Every row gives one point. Any point is a mix of the corners, with weights that add up to 1. It lies inside the corners' shape when no weight is negative. Is each point inside? If not, which corners have a negative weight?
(in the rows, 128 means zero)

Corners:
(1): [125 154]
(2): [103  94]
(3): [113 158]
Points:
[116 154] => inside
[120 171] => outside (2)
[103 129] => outside (1)
[123 178] => outside (2)

Corners:
(1): [ 82 180 139 130  86 119  87 159  93]
(2): [181 111 131 103 101 100  94 141 171]
(3): [180 115 112 134 152 117  95 122 167]
(4): [162 121 201 124 146 117 138  97 177]
(5): [ 98 116 151 137  75 155 180  95 123]
(6): [ 93 160 111  97 130 171 172  92  87]
(7): [ 78 114 120 108  82  86 120 160  82]
(8): [161 127 129 115  93 121 117 123  88]
(9): [149 127 182 162 139 178 162 159 144]
(10): [121 200 137 160 160 139 165 144 101]
Points:
[140 128 162 141 113 121 121 150 137] => outside (6)
[ 85 113 155 111 112 152 156 107 132] => outside (2, 8, 10)
[114 144 139 126 110 142 139 125 116] => inside
[121 145 151 127 108 125 138 133 115] => outside (3)
[148 130 141 127 109 114 118 140 128] => outside (6)
[122 110 160 119 112 124 137 114 151] => outside (8, 10)
[146 122 145 126 125 125 140 122 135] => outside (1)
[ 83 178 114 106 116  86  76 148 107] => outside (5, 8, 9)
[141 137 136 132 154 132 141 144 134] => outside (1, 5, 8)

Corners:
(1): [134  89 144 168 143 117 153 119 182  96 183 106 124 145 137 107 156 142]
(2): [140 165 127  95 137  90 101 120 101  79 129 135 175 120 137 154 137 141]
(3): [ 79 131 133 114 167 122 105 124  98  54  94 105 138 153 114 146  92 146]
(4): [133 147 200 174 167 118 161 119 155 137 125 101 100 136 122 126 165 187]
(5): [ 87  93 101 142 120  98 172  89 156 132 158 138 137  53 136 138 138 108]
(6): [132  98 129 135 122  90 120 102 110 153 179 116 132 122 105 162 153 100]
(7): [127 110 156 128 124 176 133 175 127 142 105 156 138 133 151  94 107 108]
(8): [186 100 171 141 113 166 176 133 126  93  81 148  89 117 141 105 110 115]
(9): [129 116 165 119  80 150 140 147 107 110 110 142  70 130 151 105 123 163]
(10): [125  92  90 164 123  84 140 109 137 128 139 173 135 137 116 147 172 126]
(11): [ 86 155 118 107 148 178 147 131  95  91 137 101 160 173  97 149 107 190]
(12): [149 129 164 147 123 192  99 130 138 116 106 160  85 107 122 123 129 148]
(13): [152  83 188  80  93 129 124 112 164 140  91 187 115 140  98 125 112 130]
(14): [115 203  98  94 144  99 114 143 114  88 122 114 132 160  88 144  85 136]
(15): [111 145 106 121 117 112 128  69 128 117 128 127 123 142 164 171 109 112]
(16): [137 159 125 123 166 116 107 115  98 116 110  80 135 142 136 119  84 206]
(17): [112 151 121 157 123 124 128 140 117  87 117 124 151 134 115 177  51 150]
(18): [109 154  79  90 121  98  93 159 116 100 106  90 159 146 120 211 114 159]
(19): [130 108 141 166  75  93 123  69 155 137 138 114 145 102 109 110 180 118]
Points:
[124 131 134 122 120 121 130 121 119 113 116 136 129 127 122 150 125 133] => outside (1, 16)
[130 137 154 149 117 169 143  96 127 101  71 158  67 121 111 117  94 168] => outside (1, 2, 6, 7, 18)
[113 139 124 130 136 104 115 107 131 113 137 116 143 134 114 155 129 150] => outside (7, 8, 9)
[129 134 135 131 126 113 126 119 132 113 124 126 123 130 130 140 126 138] => outside (11)
[124 128 132 121 130 123 129 123 129 113 122 132 138 130 123 139 119 135] => outside (9)

Corners:
(1): [126 149 139 104 124  88 119  86  87 152 114 159 109 154 150 144 121 159
  99  96]
(2): [147 198 139 114  49 144 141 122 111 137 140 181 143 147  97 157 152  58
 131 206]
(3): [107 141 127 102 114 135 120  95 185 150  69 111 116 123 102 149 121 110
 134  91]
(4): [145 150  81 147 117 176 139 136 118 126 143 103 119 126  72 168 141  87
 105 142]
(5): [116 137 150  79 124 136 105  81 115 153 125 157 107 198 151 173  76 106
 158 118]
(6): [134 145 101 108 177 134 140 126 131 163  99 115 129 130 115 138 153 104
 119 114]
(7): [160  60 134 134 159  88 105 151 119  79  94  92 147 113 153 102 119 160
  65 160]
(8): [121 153 132  92 126 122  93  90 139 119 108 175 133 129 168 157 119 103
 158 108]
(9): [151 149 137 101 166 142 104 118 159 157 136 158 104 116 128 124 143 132
 159 152]
(10): [106 128 163  97 133 125 115 149 138  99 105 136 153  96 149 121  86 157
  95 128]
(11): [166  86 115 180 118  82 107 189 162 133 156  87 131 107 156 113 121 142
  51 110]
(12): [105 116 134 162 143 120 138  93 100 131  79 163 104 123 154 122  54 144
 143 115]
(13): [201 111 122 168 137 108 133 158 182 107 145 108 187  82 111 117 104 118
  80 131]
(14): [ 93 181 127 120 113 159 144  94 131 135 180 149 153 171  82 147 145  61
 113 176]
(15): [111  78 125  98 182  87 127 181 105  95 132 143 114 143 125 104 104 143
  84  93]
(16): [122 143 126 120 102 194 168  95 137 148 141 175 175 153 108 155 140  93
  86 141]
(17): [128 136 117  79 128 155 155  80 152 151 118 135 100 101 128 130 112  42
 134  93]
(18): [160  38  87 158 136  88 139 180 149  89 172  73 190  99 158  99 106 185
  96 135]
(19): [145 154 144 141 132 155 142 114 149 142 122 111 137 142 117  88 146 105
 141 113]
(20): [112  60 194 134 137  76 101 147 116 135 123 173 107 117 151 159 109 142
 139 109]
(21): [155  75 114 121 173 103  75 126 112 136 122 132 162 109 132  68  88 135
 100 110]
Points:
[132 118 128 120 142 123 117 121 137 133 121 132 134 125 129 126 114 122
 115 116] => outside (2)
[150  97 114 128 146 118 121 128 142 133 135 111 140 117 129 126 122 132
 101 124] => outside (2, 8, 10, 12, 15, 19)
[132 112 127 123 138 126 134 128 130 124 130 130 141 128 123 126 114 123
 111 133] => outside (8, 11)
[141 118 137 122 118 114 124 135 127 116 140 138 141 133 137 139 122 118
  99 131] => outside (3, 6, 9, 12, 21)
[129 114 116 130 130 122 134 132 119 127 127 129 135 131 121 125 130 114
 100 123] => outside (5, 9, 10, 13)
[133 122 132 123 125 122 121 124 132 130 128 138 132 132 131 132 115 118
 110 127] => outside (6)
[155 135 108 134 127 133 129 127 150 142 123 118 145 101 129 115 125 117
 106 117] => outside (5, 7, 14, 15, 20)

Corners:
(1): [164 168 121  76 160  98 107 114 109  90 147 146 157 135 178 111 104  88
 139 109]
(2): [150  99 155 164  75 151 162 155 156 154 128  85 126  91 102 116 161 204
 143 191]
(3): [ 94  80 146 158 126 171 143 175 154 154 112  74 127 131 134 147 147 182
 164 157]
(4): [ 92  78 123 121 143 163 137 128 149 134 112 129 132  82  69 102 162 129
 128 165]
(5): [166 163 106  87 180 100 115 140 137  87 171 171 117 108 136 114  72  94
 106  70]
(6): [120 109 116  77 146  72 101 115 121  50 111 158 141 125 179 102  96 162
  74 103]
(7): [137 117 157 102  81 173 112 137 120 147 148 116 115 121 106 119 102 107
 163 141]
(8): [122 119  95 129  84 141  99 175 152 140 112 132 139 118  85 120 188 174
 173 153]
(9): [109 103  82 153 164 161  99 148 154 144 105 117 155 124 104  92 126 172
 146 136]
(10): [154 160 123 121 162 112  98 119  96  85 129 147  89 151 128 106 126 105
 115  84]
(11): [177 161 123 142 111  80 153 124  89 127 156 143 125 132 140 182 103  61
 138  63]
(12): [144  85  72  87 183  85 111  66  90  87 160 156 119 116 197 117 115 133
 114  95]
(13): [147 133 122 107 136  87  80  88 130 125 154 148  85 167 164 148  96  93
 102  98]
(14): [124 103 151 143 119 130 122 142 132 106  82 108 103 138  90 167 112 133
 175 144]
(15): [159 137 138 147 121 132 136 205 102 151 148 108 104 109  97 169 108 142
 111 171]
(16): [125  89 103 104 149  97 124 117 146  83 146 109 144 170 115 122 112 152
  99 108]
(17): [117 148 181 138  87 106 134 174 102 192 125 140 118 140  83 174 104 158
 161 149]
(18): [ 89 109 119 173 106 151 188 161 133 143 101 110 105 114  90 103 170 176
 133 186]
(19): [110 101  82 132 171 181 132 128 176 101 122 172 176 107  89 131 174 175
 154 153]
(20): [138 187 159  91 120 142 153 114 122 168 116  93 107 143 124 124  98 122
 138  96]
(21): [108 186 177 138 125 137 123 108 122 112 160  95 130 112  98 164 127 135
 147 145]
Points:
[132 135 130 120 124 125 124 143 129 132 128 130 123 127 112 133 122 139
 141 127] => inside
[120 115 129 127 130 130 122 135 133 127 128 123 119 126 115 131 127 153
 132 140] => outside (1, 11)
[138 140 140 117 116 113 122 126 114 123 133 128 109 126 130 132 125 122
 140 119] => outside (9, 15, 16, 19)
[131  98  99 104 153 119  98 139 132  93 131 139 117 123 138 104 117 132
 120 122] => outside (2, 11, 17, 19, 20, 21)
[143 127 119  94 141  97 112 112 115 101 138 151 123 137 149 133 105 110
 124  91] => outside (2, 9, 15, 18, 21)
[127 124 125 119 131 128 122 131 132 123 128 131 128 124 119 123 125 138
 137 127] => outside (15)
[137 121 115 118 142 124 124 124 125 111 135 129 125 121 132 127 124 130
 131 124] => outside (17)
[125 106 122 128 131 136 117 139 134 117 124 124 142 121 109 128 133 150
 144 142] => outside (5, 13, 18, 20)

Corners:
(1): [125 102 101  79 136  82 195 101 174 132 117 129 101 146 153  96 106 138
 118 127]
(2): [114 131 119 126 162 152 154 196 169 134 160 126 165 150 112 105 105 134
 169 129]
(3): [ 95 109 127 159 100 124 127 143 130 126  97  88 190 115 132  54  38  55
  97 101]
(4): [122 159 153 124 151 137  70 122 125 100  90 152 119 128 145 147 171 156
 124 152]
(5): [ 88 102 139 177 152 136 155 156 127 118 147 117 143 126 110  78  70 130
  97 171]
(6): [138 138 122 171 173 142  93 113 125 124 100  86  95 151 141 184 135 120
 167 155]
(7): [ 56 112  99 155 171 150 108 163 115 126  97 125 140 143  57  90  69  95
 136 176]
(8): [157  90 151 100  92 108 192 133 166 155  89 116 115 161 138  90 133  94
 110 121]
(9): [ 84 106 124 148 147 133  92 149  98 147 130 112 175 140 122 130  77  97
  74 166]
(10): [114  84 127  78 150  79 152 133 160 157 160  84  83 151 156  69 150 146
 150 152]
(11): [111 107 133 107  54 101 167  95 164 151 122 162 107 119 171 123 151 115
 147 143]
(12): [125 175 162 102 137 151 132 124  83 114 111 130  65 144 158 204 135 114
 150 163]
(13): [163  84  93  94  94  89 142 149 121 118 132 131  80 139 173 115 142 140
 139 132]
(14): [112 157 124 140 160 104 119 139  80  80 133 161 113 156 113 173 161 102
 126 148]
(15): [ 69 107 118 164 128 171 114 122 116 134 132 117 146 175 110  80  66 110
  98 108]
(16): [121 193 154 170 159 118  74 117 127 132  88 165 116 163 145 164 134 130
 161 197]
(17): [ 84 169  89 171 121 135 127 181 132 154 129 143 115 124 114  99  94 102
 114 133]
(18): [138  86 110 110 166 107 164 138 158 151 121 166  92 108 166  85 111 102
 154 133]
(19): [164 177 122 106 151 130 103 128 113 118 153 166  90 128 109 170 112  91
 148 157]
(20): [145 180 118 133 119 156 103  92  70 141 138 141 132 150 170 132 165 152
 150 166]
(21): [153  81 167  88  96  58 181  91 134 165 120 119 125 102 152 102 107 139
 156  95]
Points:
[119 123 123 127 134 115 133 129 138 135 126 132 118 140 134 106 121 123
 139 146] => outside (9, 12)
[105 129 121 136 141 124 126 139 118 124 122 135 124 144 120 123 115 110
 127 147] => inside
[111 112 119 133 144 111 140 133 142 130 113 140 104 138 120 104 111 119
 137 153] => outside (2, 3, 9, 12, 20)
[119 113 126 126 129 115 142 136 131 134 124 125 117 140 131 115 103 109
 130 135] => outside (4, 20)
[116 136 130 136 133 126 121 133 126 131 118 130 123 144 133 124 118 120
 130 148] => outside (18)
[137 111 133 110 122 113 147 116 144 142 124 128 114 137 159 111 122 123
 137 139] => outside (7, 14, 17)
[119 139 122 137 133 132 125 128 117 136 124 128 121 142 140 123 121 121
 132 148] => inside
[123 121 126 122 119 114 139 126 129 139 123 135 116 132 144 115 122 123
 137 137] => inside
